Each wall is flat, endless, passes through zero and stands at right angles to its row. A trip goes straight from one point to another. Which walls does it cross, in order?

Walls:
(1): [ -9 -26  28]
(2): [-23   7  24]
(3): [-15 -49 -13]
(4): [ 33 -13 -19]
(5): [-17  14 -36]
(6): [  5   0 -41]
Trips:
[32 23 29] to [ 11  34 -10] -> 2, 5, 6
[ 48  29 -48] to [ 26  31 -43] -> none
[ -4 -23  22] to [ 27 -24 -27] -> 4, 2, 6, 1, 5

Walls:
(1): [  9  14 -38  -6   7  -4]
(2): [  5   2 -11 -28   7  48]
(3): [ 14 -22  -5  -8  32  54]
(4): [-31 -24 -29   4  66  64]
(5): [ 33  18  20  35 -15   6]
(6): [ 15   4 -10 -19  36 -15]
Trips:
[-23 -27 -10   1  17 -54] to [ 18  58  12 -33  27  29] -> 4, 2, 3, 5
[-16 -39  14  24  11 -46] to [18  7 31 21 37 17] -> 5, 4, 3, 2
[ -6  34  -1  -5  25 -36] to [-40 -10  15  -1 -29  -6] -> 1, 6
[-39 -57  22 -26  -5  -9] to [ 18  -1  44  48  17 -12] -> 3, 4, 5

Walls:
(1): [-17  20 -15   1 -31 -21  46 -19 -31  21 -38]
(2): [ -2  -9 -10 -20 -17 -42  49  49  19 -11   6]
(3): [ 27  -1   6 -43  22  19  54   3  39  40  16]
(4): [ 19 -10 -15 -11  10 -24  38   1   1 -45 -31]
(5): [-54   5 -19   5 -20   1  28   7  15   2   9]
(6): [ -9  37 -15   3  12   5   5 -32  17  21  21]
(7): [ -6 -43 -26  45   7 -79 -51 -34  -1  17  12]
(8): [ 12  26   2 -26 -10   6  35 -23  23  17   0]
Trips:
[  5 -14   1  32  25 -10 -36 -26  16   4 -52] to [-21  -5  36  11  21  31 -72  26   1  22  13] -> 4
[  1 -29  -5 -52   4   3 -18  27  -3  -2 -36] to [ 13 -39  -4   7  16 -31  40  19 -11 -13  38] -> 7, 5
[-24 -32   4  46 -77 -22  -2 -33 -27 -10  31] to [ 48 -12 -18  -6  -5 -10 -28  43 -11  10  55] -> 2, 1, 5, 3
[-66  12 -13  26  29  30 -32 -23  36 -36  20] to [-19 -27 -28  -6  -2 -23 -43 -17  14  -8   4] -> 6

Walls:
(1): [ 13  17  16 -28   3  28  30  -6 -52 -34  15   2  13 -28]
(2): [-40  18 -23  45  12  -8  14 -29  -2  18  29 -20  -5  36]
(3): [ 23  -6   8  -1 -34 -48  12 -61  33 -23  10 -54 -10 -14]
(4): [  4  68   5   6  25 -87 -28   8 -45   4  13  21 -14 -65]
(5): [  4   5  -1  -5 -48 -46 -19  38  17 -25  32  16 -25 -15]
Trips:
[  6   3  15   6  18  25  32 -18 -38  18   4 -54 -53  -9] to [-36   6 -24   5 -11  10 -24   3  20 -13  18 -18   3  -6] -> 1, 5
[-46 -22 -21  -2  -3  -5 -38 -12  11  40  22 -15   3  32] to [ 40 -12 -36 -31  -6  14  12   0  24  84  18  -9 -10  42] -> none
[ 26   7 -26 -42  60 -18 -30  -5   8 -13  -6   5  29   3] to [ -7   5  -7 -36  24 -10  13  33 -28 -16 -31  35  -3  21] -> none
[ -9 -20  69  -2  31 -20 -11  -3  20 -24 -24 -40 -30  12] to [-22  17  32 -24 -23  65   1  14 -34  46  -3  53  11 -46] -> 1, 3, 4

Walls:
(1): [-10  31  40 -26   1 -22  10 -18  13 -26  10  15   5  19  18  -8 -57  23
 -16  49]
(2): [-25 -26 -17   7   3  43 -48   4  30 -42  13  -4 -47 -27   0  25  15 -36
 -25 -22]
(3): [ -2 -26  11 -34  48  -2 -43 -18   9  12   7  21   9 -42  51 -13 -31  -3
  27  46]
(4): [  1  25 -17  13  19  33  -1   5 -66  40   9  -7  -4   7 -21 -33  38  19
  19  20]
(5): [-42   3  14 -37  13 -19 -11 -40  -1 -20 -34  -9  16  40 -11  24  -9  15
 -35 -18]
(6): [-43  24  49 -50  51 -60  -4  13 -38   2  23   4  -7 -15  19  21   1  19
  -6  -6]
(7): [  6  18  -8 -17 -44   4   1  45  13  43 -30 -54  -9   0  13 -69  31  11
  -7  21]
Trips:
[-19  -5   1  16  -1  -6  14  20 -43 -26  25   0 -60  13 -34 -31  -2 -16
 -31  10] to [ 37 -46  -4 -20 -18 -47  20   3   9 -16 -20 -10  25 -20 -39   7 -17  11
  38  27] -> 2, 6, 4, 7, 3
[ 45 -77  14  27  16  35 -31 -37  24   4  17 -14  -8  50  22  25   7  28
 -21  10] to [  2   1 -11   4  30  -6  26  29 -53  66  -3  19  17  -6  -7 -23  47   7
 -21  36] -> 4, 5, 2, 7, 6
[  7 -11  30  -3   7  30 -15  88 -10  11 -13  10 -36  19  29  -5  -2  14
   6  -5] to [-11  19  11 -22 -19 -24 -11 -14   9  10 -52   6 -24   4  31  13  28 -44
 -17   8] -> 4, 5, 1
[ 29   3  -5  -2  47  24  11  17   8  -7 -28  36  36  34  -5   1  -8 -32
  44  -5] to [ -8 -36  18  48  64  53 -57 -51  16  26 -22  11  -6 -20  -6 -12  63  -1
 -19 -27] -> 2, 5
[ -6 -28  -2  -9 -69  30 -59  25 -56   8   2 -20 -10  -1 -20  71  -5  27
  29   4] to [ 65  -2   9  19  -7  12 -52 -12  21  35  29   9 -16 -43 -11  32  12  11
 -53 -45] -> 4
[-16  16  25  10 -10 -28  24 -45 -15 -29   6   0   2 -34 -61  34  -2  34
  31 -30] to [-25 -20  31   5 -37   7 -13 -12  -6  30   5   3  -5   0   2  42 -15  -1
  17 -20] -> 1, 2
[ 21   0  20  17 -18   9 -37 -31  35  19 -15   6  45 -25  12 -19 -40  -2
  53  18] to [-31 -10  -3 -36 -21 -27  22 -75  25 -19  64  17  65 -15  -3  12   0   5
  24   9] -> 7, 5, 6

Walls:
(1): [ 20 -15  -1 -35   6  18  23  27 -19  49 -23   5 -38 -32  20  42 -14 -18
  -7  29   3  -9  -7  -1 -10   4 -13 -30 -15 -13  -7  -9]
(2): [ 12  50  22 -44 -17  -4  14   7  -8  -9 -14  12   0  18 -21 -56   5  -3
  -9  -5 -21  37  -1  -8   4  21  -9  20 -13   2  24  44]
(3): [  5   9  25  -5   2 -23 -20  55 -48 -63   3 -11   1 -25 -30   5 -17 -50
 -40   1 -46  25  35  18  56  15 -10   9   7   1   2  10]
(4): [  9 -61   2 -12  -5   7 -12  32 -24  19  -3   9 -27  28  52  -7 -10  -5
 -10 -24 -12 -14  16  39 -52 -24  13   1 -63   1  -5 -24]
(5): [ 55  -1 -16 -38   9 -47 -18  19  -6  -5 -23  79  27  14 -13   0 -10 -17
 -46   3  24  -7  -8 -27 -10  26 -20   1  28 -16 -33  52]
(6): [ 26 -56 -25  14   7  24  61  29  -1  29 -31  19 -20  26  23  16   9 -23
  17  -8 -34  -1 -20  12  -3  20 -24   7  26  -4 -29  -8]
(7): [ -7  16  15 -26  16   2   5   5  49  -5  24 -10 -13  23   8  43  -5 -28
  38 -22  20  15 -32  31  11  36  -4 -19 -27 -36  24 -28]
(8): [ 24 -15 -26  28  16 -50  15  -2 -34 -16  12  16  -1  31   8  -9 -36  16
  21   7 -17  12 -12   8 -69  21 -21 -19 -24 -34  60   3]
Trips:
[-19  -2  33  17  -8  37 -48   0 -60  -4  17   8  27 -50  14   2 -16  15
   3  10  29   1 -63 -52  21  -8  35 -14  18  60  -7 -12] to [  2  13  -3  -1 -16  24 -43  15 -40  16   5  13 -15 -49  70  20  23 -28
  56 -10  -4 -22 -44   9  -1  13   9  45 -21   7  17  17] -> 1, 3, 4, 7, 6
[-12  -5  34 -16 -28   0  78  24   4   1  35   8   9 -50  13 -23  34 -32
  10 -11 -48  16 -15 -20 -13 -11 -24 -19   6   3 -33  15] to [ 26  41  24  60  -5   7  18   9 -35   1 -33 -18 -35  16 -18  19 -18  -8
  17  15 -14  22  13 -11   1 -22 -24  -8  31 -19  14  -1] -> 8
[ 21  32 -32 -34  -1 -28  -8  -5 -18  27  64  16  -2  24 -12 -34  19 -16
   9 -20 -49  29  17 -28 -15 -20  11   8  -2 -29   6  20] to [-53  -1 -28  25 -12 -13  21   7  18 -46   1 -52   5 -34   6 -36 -26 -39
 -40  24  34  45 -63 -30   2  -8 -13 -23 -57 -24 -42  16] -> 4, 7, 5, 8
[ 26  25   7  11  19   7  31   5 -18  15  31   6   1 -29 -39  -5 -21 -30
 -64  33 -29 -28   4   4  22 -17 -32 -22 -20  22   8 -27] to [ -1  16 -45 -42  20 -14 -24  10  24 -12 -10   9  17 -62   4  -4 -26  18
 -13  -9 -13  12  32 -24 -34  27 -20  48  -4   1  44  10] -> 8, 1

Walls:
(1): [-40 -49   1 -37 -22   4 -16 -35  31  11   8   2  57 -11 -23  46 -17  -4
  -7   0 -13  26 -17 -21 -56 -22   9  -1  10  -2  -4  -1  38 -51 -15  44
  21  28  47 -41 -12   8  36  -6 -29 -60  30 -16]
(2): [-43   2  56  -4 -19  27  -3  15  14   1 -19   3  14  10 -44 -20  16  17
 -68 -28 -16 -43  -6  33 -35  34  16  23 -18  13  -1 -17 -20  -4   1 -29
 -12  18  18  28   2 -12   5   5 -20 -62  -7  -6]
(3): [ 17   2  -7  50   2 -69  15  -9 -22  -1 -26 -21  -7  33  39 -36 -30  36
 -15 -41  -2   3  19  -2   7 -40   7  37  -2  -2   5 -43 -17  23  34  11
   4  11  47 -13 -19 -72 -34  -5   5   2 -36 -19]
(4): [ 15  15 -19   2  -4   6  16  37 -17 -21 -52  16  -1  32   8  28 -43 -39
 -12  10   8 -10 -15   3  -1 -27 -39 -35 -35 -42 -29   5   4  17   6 -10
   3  16 -45 -19  34  27  -1  -3  33  11   9 -45]
(5): [-25   0  -6  40 -18  23 -34  -4   4 -26   8   8  -3   1  21  13  16 -10
  -6 -33  17   4  20   0 -18  61  36   2  15   9   4  23 -15   8 -12  25
  15 -25  41  -9 -20 -39  15 -18 -34  10 -21   2]
(6): [-64 -21 -13   6  12  -9  49 -35  -9  -8  -4 -39  24 -13 -23  22  -6 -20
 -12  41 -26  -1   3 -29  16  13  41  27  14  27  -6   2 -15 -17  10  12
 -10  69 -16  14 -26  -1  14 -29  25 -21 -14   7]
Trips:
[-14  23 -32  19  15 -23  23   9  23   0  16  23 -32 -35 -22  22   0  30
  -8  28  -2   4   6 -10   6 -51  31   1  31  29  41 -43  -7   1  33 -47
 -21 -38  44  11 -37   7  14  32  -8 -18 -27  15] to [ 43  34  29 -11 -52 -21 -33   3 -22 -27 -10   6 -34 -27 -12 -83  -7  43
 -22 -51 -55  -3  45  42  10  -9 -35  25  13 -22  -5  36  14 -19 -14   6
 -24 -47  46  12  16  57  42   7   1  29  16 -15] -> 6
[-12 -37  -8 -42   9   3  26 -17 -47 -31 -24   3  26  -1  -5  15   6 -17
  22  -4  12  21   9 -17 -32 -29  38  26  -3 -29   4 -34 -36   0  19  32
 -32  35  12  -9 -13 -36  -3  13  10  -4  47  34] to [  3  14 -28  26 -42  20   1   2  22  29  77 -19 -41 -45  41  -4  -6 -45
  19 -49 -28 -21  11   0   3  33 -10 -52 -10  22  36  56  22  -7 -21 -48
 -13  43  22 -10  -7   6  45  87  12  19  -4  -4] -> 5, 3, 6, 1
[  8  25  -4 -51   1  14  28 -53  11   2 -45 -13   6 -26 -15   0  14  34
  18  21 -15 -38  20 -11   0 -14 -13   2   9  34   2 -32 -64 -26  10 -11
  -3  -6  47   0 -19 -31  25 -20   1  -5 -38  43] to [ 31  -5  23   7   2 -39   9   6 -35  43 -25 -10 -15  31  -5   0 -22  40
   2  19   9 -58  13  42   6  30   8 -30  15  61 -10  10 -37   7 -45  -3
 -20 -25  16 -21  21 -33  10  56   6  25  35 -18] -> 1, 6
[ 12  38  -5  -7   3  12 -19  -9   4 -37 -37  -9   9 -21 -13  13 -34  16
   1  -8 -32   0 -27 -17  34   1  43  59  14  -4  12 -36   0 -15  20 -54
   7 -23   8  27   6 -31   4   7  19 -11  44  29] to [ 14   5   0  22  18 -23 -16  34   9   5  -8  67 -22 -18  27  16 -24 -55
  11 -24 -24  25 -20 -17  28   5 -41 -41  -7 -18 -26   1  43  15  22 -18
 -21  32   0 -30  29 -10 -39 -18  -1   3 -21 -11] -> 4, 6, 2
[ 33 -11  -8 -20 -27  21 -23  22  36 -25  43 -27   2 -33  19 -46 -12 -27
  -7  -9  25  32 -44  25  10  16  12 -27   8  17  13   6  26  24 -47 -21
  18  26  27  36 -32  35 -32  15  32  10  26   2] to [ 14  -3 -31   4   7 -12  -1  11  28   6  36 -15  11   9   7   2   5  28
 -11   1  34  42  43 -42 -20  22 -67  45 -25  -4  22  54  -3 -15   8   8
  -2  13  -2 -37   6  11   2  12 -28  10  22  22] -> 5, 1
[ 19  -1  21   4   1 -14   6 -15  24  15   2  22  -3 -10   6  53  16  -7
  41   2  41 -10 -23  27  17 -72 -45   3  -2 -43 -41 -21  24  20 -31   1
  12   2  22  27 -48   6 -48  12 -10  -1  16 -17] to [-25 -41 -24  59   8  -6 -35 -29  31  -1  62  18  30 -10  26  -1  25 -38
  30  10  11  14  21   9   3   1 -13  25 -21 -27 -24  -4  -7  16 -25 -20
 -11  33 -18  48 -16 -11  -4   0 -28 -32 -28   7] -> 4, 5, 6, 3
[  8   7 -36   0  -7 -35 -27  22 -36 -30  56 -15 -16   2 -39  53 -36  42
 -38 -10  32 -12 -31  47 -37  23   8 -19  11 -28  -5  40  17  12  26   8
 -61   5  -1 -32 -33  32  19   8  -8 -29  40  17] to [ 12 -32 -28  13 -55  13  16   0 -35 -12 -15 -12  48  -2 -32  43   2  24
   5  47  -1  51   9 -22  44  -6 -23  15   0  14  51   2 -28  13 -42 -12
  18   9  12  19 -25   2 -18  23  52 -25 -12  29] -> 6, 5, 2, 4

Walls:
(1): [ -1 -15   6  35   1  31  21  -2 -46  -1 -19  10  21 -10   9  37 -21  -5
 -49  -7  -2   7 -20   6  10 -42 -31 -37  -7  22 -11  37  42   3  -2   3
 -17 -21  23 -31  13 -55 -27 -31  22 -31 -31 -18]
(2): [ 47   8 -27  49   6 -25 -12   3  42 -20 -28  -7  -1 -28   8 -24  38   1
  -4   7 -18 -36 -22  19 -19  19  32 -13   0 -33 -21 -31 -24 -26  60  36
  35   4  11   6 -21   1   6 -14   2 -27  23   2]
(3): [ -9  36 -19 -15 -38 -16   3   0 -15  -4  -9  13 -39  32  23   1  -4   7
  15 -14 -29  32  -1   4 -32   7  34 -34 -46 -32  19  -8 -34  14  18 -28
  15 -31   6  -1   6   8   3   3  34  -1 -12 -11]
(4): [  1 -49  36 -24  16   1 -31  30  -8  17  -6 -15  12  22   5  12  11 -23
  49 -23 -62  38  -9   9 -29  -1   6 -33  25 -37 -16   9  12   4  -2   1
  30  10  -6  -5  -8  -2  48   2  10 -19  19  -3]
(5): [ -8 -71  10  -1  24  49  -8 -28  25   1   3  31 -43  20 -14 -15  30  -4
 -13  17  27 -45 -33  28  42 -32   6  18  19   7  17  -2  30   4 -14  38
   4 -36 -13 -32  11  10  15 -15 -29 -17 -18  18]
(6): [  6 -12 -12  -4  -8 -13  10   0  50  34 -16 -31  -1  48  27  10  23  18
  -3   5  33 -13  16  20  45  11   2   1  -3 -36  26  24 -11   8   2  27
  22  34   8  36   6 -48  31  34  32  -3   1  13]
(7): [  8 -33  -5  16 -12  29  16 -92 -46  25  14  21  18 -15  25  40 -32  57
  17   3   5  19  -1 -21 -32   4  -8 -12   1  38  30  11 -11  40  42  27
 -40  18 -21  -1 -52 -18  -6 -17 -48   0   1   1]
(8): [ 12  -1  16 -21 -10  18   4 -21  21  -6  -7 -31 -20   4  14 -35  28  36
   0  -6 -32 -10  39   3  -5  -1 -27   6 -25 -50  18 -10 -19  21  25 -11
  13 -26   8  -5  -9   4  -2   4  10  -1 -29  -1]
(9): [  8  -7  13  -3  40  -4  -2  10  55 -27 -15  37   6 -10  37  26  12 -60
  -9 -18 -13   2 -14  39  40 -30  19 -22  70   5 -24 -32 -20  14  39 -13
 -12  43  -5  17  14   4   2  39  32   4 -34  -5]
(10): [ -2 -25  41  -7   4  -3 -35  70 -35  11   8  27   7  15  27  32 -39 -35
   5  -9  30 -44   8  -6   2  12  -6  17 -10  14  12 -36 -14   6 -39  18
   8  31  27  12   5 -29   9   5  -6 -15  38  46]
(11): [ 11  11  18  23 -26  15  22 -40  28   2  26 -66  -1  21  23  11 -29  27
  -7  14  -4  28   5 -19 -22  25 -10 -18   7  22 -26  16   5  -4  -9  -2
  -6   0  20  37 -26  -3  17   1  26 -15   9 -27]
Trips:
[-46 -16 -29 -10 -25  -4  36  21  22   4 -28 -31   6 -22 -22 -31 -22 -25
   2   4 -61 -17 -19 -34   9 -23 -10  29 -25 -17  21   0   7 -24  52 -15
 -14  11  50 -14  -3  35  34  16 -23   1  14 -28] to [-13 -13  29 -10  -1   7  18  17  29   3 -12  -1   7 -16 -18   8  28 -29
 -20 -27 -33  10  26   7   7 -33   1  14 -15 -29  -2 -57  17  22  32  -4
   1  -4 -31  -2 -15  -9  20  10  28  -8 -27  13] -> 9, 5, 6
[ 27  11  32 -11 -18  43 -18 -54  -8 -28 -12 -10  61 -27  42  -4  18  -9
   3  25 -33  25   1  14 -38  10  20 -29  35  22  16 -27 -53  22  19  28
  52 -22   5  12  27  27  -2 -40   3 -18 -13  15] to [ -4 -32 -29  -1  36   2   3 -52   6 -22 -31  28 -27  27 -13  -9  -2  21
 -24 -27 -68 -12 -14  15   1  11   8 -30   0  16  79 -48  -8   7  45 -40
  19 -10  29 -32 -11  29  15 -28   2  -2  54 -34] -> 5, 11
[ 42 -47  13  -7   4 -22 -11 -41  -9  -6 -11 -22  23 -11  29  16  12  -6
  28   1  22  41  -4 -73 -11   1  35 -23  -3 -18  48  19 -13 -10 -23   6
 -36   5  -8 -14  19  15  10 -29  39  10 -60 -11] to [ -2 -17  25  52 -22  12 -39 -10  16  -1  27 -12  24 -14 -11  40  21  17
  17 -15  17  29  39   0  21 -21 -28  -7  18 -21  30  22  -9  -2 -43   0
  11   9 -32 -23  29  27  28  -1  41  56 -22 -26] -> 9, 3, 5, 7
[ 10 -34  12   1  -1  -8  10 -95   0  16 -27  10  -9 -30  -4  -9  29  16
   6  34  20  16   6  13 -19  -1 -14 -24  10 -24  -8  -8  -8  19 -25   1
  -2  26   3 -16  12  37  21  18   0 -23   4 -19] to [ 12 -49 -22  -2   0 -28 -53 -21  44  23 -45 -17 -15   4   6  15  17 -11
 -24 -23   9  56   7   2 -14   6  29   1 -24   0  11 -13  -4  13  30  23
 -13  13 -25   6  -2  37  35 -16  45 -27   6  14] -> 3
[  1 -33   1   1  16  54  17 -24 -21   7 -20 -30   8   5  21  34 -62 -15
  -3 -10   1   5  29  24 -13 -38  38  24  24  41  18 -62  17 -44 -44  31
  14  -9 -15  -7  63  50  13 -15 -39 -14 -22  20] to [ -1 -18   4 -34 -13  -7 -10   6   5  -3 -23  16 -41  21  31   6 -26  -7
  19  44 -19  -5 -35 -32 -61  -4   3  12  -7  -6 -17  10 -45 -33   4 -27
 -44 -53  17  10 -20  28  34   3 -18  15   3  10] -> 11, 9, 1, 3, 8, 5
[ 31  -2 -48  26 -44  -7  48  11  12  -5  -6  -1 -40  33  35  10   4  -8
 -15  19   4 -32 -18 -41  13   8 -23  37 -13  -8 -11  16   5  17  29 -22
  29  49 -15   6 -19  23  41   3 -21 -33  -2  19] to [  9 -31  -7 -43  -8 -18  -6 -17  50  25 -11 -17  55 -11  14   7  10  -3
 -16 -31  -7  -7  -3  -2 -18  -4 -20 -26  -7  -5 -22 -14   2   5 -13 -22
  29 -20  -9   0 -14  20 -13  62  -6  -3 -19  -7] -> 10, 9, 5, 7, 4, 3
[ -7  40 -12 -17   2  49  14  -4  -9   3  32  31 -23 -12  38  38  21 -46
 -39   9   4  19 -12 -26  13 -40   6 -33 -46 -77 -58 -30   1  27  66 -15
  25  35  -8  16  -6  14 -17 -28 -35  -8 -12  -6] to [ -9  23 -11 -25 -21 -41  46 -62   2 -36 -20  -2 -14  -2 -30   9 -19  32
 -11  41 -29  10 -11  13   4   1 -67  -3 -68  -9   7  -1 -17  21  13  16
 -71  32 -14  14  24 -45  -1  40 -35  12 -63   4] -> 2, 6, 11, 9

Walls:
(1): [-11 -15 -27  22  26  22  44 -48  27  10  -6  25  11 -15  71  24  26 -22
 -11  22  23 -13 -31 -50  41  39  21 -40  12 -40  27  41 -12  -9  -9   6
  27 -50   0 -44 -37 -32  19  -3  -2 -16 -28 -40]
(2): [ 24 -33 -51   7 -29  -5  12  25 -18 -50 -49  30 -17  15 -31   7 -34 -27
   8  17 -52 -29 -24 -10   9   2 -31  42 -45 -12  14  15  29  17  24  -8
 -35  30 -19  -5   6  48  24 -17 -19 -12  22  26]
(3): [ 48 -37   4 -11  -1 -11  27   7 -43  10  17  27  32  -2  17  43  59 -16
 -35 -58   2   8 -25 -19  32  -6  -3  33 -75  37  -2  21 -39  39 -11  10
 -27  22 -13 -17 -15 -42 -19  10  33  18  -7   1]
(4): [-17 -57  22 -14 -16 -37  12  36  25  18   5 -33 -13 -13 -25   8   5 -28
   1   2  35   5  -9 -10  14  -6  49   4 -39  37  12  40 -18  44  31  -6
  -6   8 -23  30 -43   7  18 -11  51  32 -30 -68]
(5): [ 52  40   6  -4 -40   8  18  27  48 -13 -18 -37 -24   8 -22 -15  11 -28
 -31  -2   2 -33   5  17 -11  28  31  15  46  -2   4 -23  13  42 -31  16
   0  11   4 -41   4 -12   2 -19   9 -52  23  22]
(6): [ 14  29  20 -40   9  15  -1 -22  26 -43 -53 -29  48  -3 -35  11 -27  26
  37 -13  23  27 -24  42   9 -61  30 -29   0 -22 -44 -57 -36  26  49  21
  13   7 -29  25  22 -18  -8  13   4 -17  -2 -25]
(7): [ 14  -1  -1   3  10   6  21 -15  47 -19   5   9 -17 -38 -22  -4  -4 -26
 -36 -43  27 -14   9  11   0 -12  28 -44  43  74  20 -12  31 -32  51 -12
   1 -27  15 -26  31 -25  21 -25  26  -2 -26 -15]
(8): [  4 -10 -26  45  24  29 -14  -4   5  21 -27  -6 -18  -8  11 -62  25 -22
  48  14  -3   8 -30 -10 -24 -24 -35 -34  28 -22 -21  35  25 -80  -5 -17
   3  -1 -44 -21  45 -10   9  77 -47   5  28 -26]
(9): [  8  51   3 -14  19  10   3 -13  12  -5 -63  16 -30  36 -37 -15 -18   5
  24 -17  16 -12 -13  24   9  20 -83   2 -28 -45  16 -41  10  22 -10   4
  46   5 -20 -24  16   1   0  25 -14   2 -49   4]
(10): [ 25  12 -12 -28  -4   8  -4 -19 -11 -14  -5 -27 -38  24  32  27 -11  27
 -11  53  43  17  13  28  14   4  -4   9 -14   9   4 -14  21 -17 -37 -34
   2 -26  48  12  23  -7 -29  22  62  28  54  10]
Trips:
[ 13   2  38  -9 -11 -12 -10  21   7  -7 -24   2 -29   5 -20  34   4  -4
   2 -34 -27  27 -44  40  -7   1  19  -6  10 -27  -9  15 -11   7 -16   1
 -28   2 -11  12  19  12  17   8 -42  69   3  24] to [-13 -44  52 -18  50  19 -53  15  11  10  25 -19  39  21  15  13   6  -5
  -9  19  12  43 -29  46  43 -27  14  48   8  -4   4  42 -14 -10 -21 -10
  15   9 -63 -39 -16  20  13   4  -4  -8   1   6] -> 5, 9, 2, 1
[  0  20  17  42 -24  12 -25  37  34 -10 -31 -23 -12 -17   8  10   9   1
 -36  70  35  37  -9 -30  64  33 -61 -22   9 -27  19 -33   7  15  -3  15
  30  38  17 -30 -57 -11  33 -18  -4  19  18  33] to [-31  11  32   7 -31 -17 -21 -41 -31  22   6 -65  22 -15 -28  41   0  27
 -23 -13   0 -15 -56  -7 -15  33 -11 -10   8   6  53  25  34  11 -26   8
  37  -8   9  -6 -44 -17  -1  73 -44 -11  18 -29] -> 2, 8, 4, 10, 5
[ 46  58  30   2   2   9  45  10   0 -25  -8 -13  39 -43 -41  -5  21 -34
  15   2 -28 -12  -2 -24 -54  14  38  37 -28   2  -7  38  10 -11 -13 -42
  20 -37 -10   6   0   4   0  -6   8  -7  41 -25] to [ 10  -8  15 -23 -62  27  -6 -34  10 -17 -12  -7 -39  -6  69  18 -14  22
   0  -8  -4  31 -15 -23  -8 -52  -7  -6  -2  -8  15  19  18 -20  50  19
 -19 -42   7   8  -2  22 -10  44  20  25 -14  36] -> 10, 1, 5, 4, 3
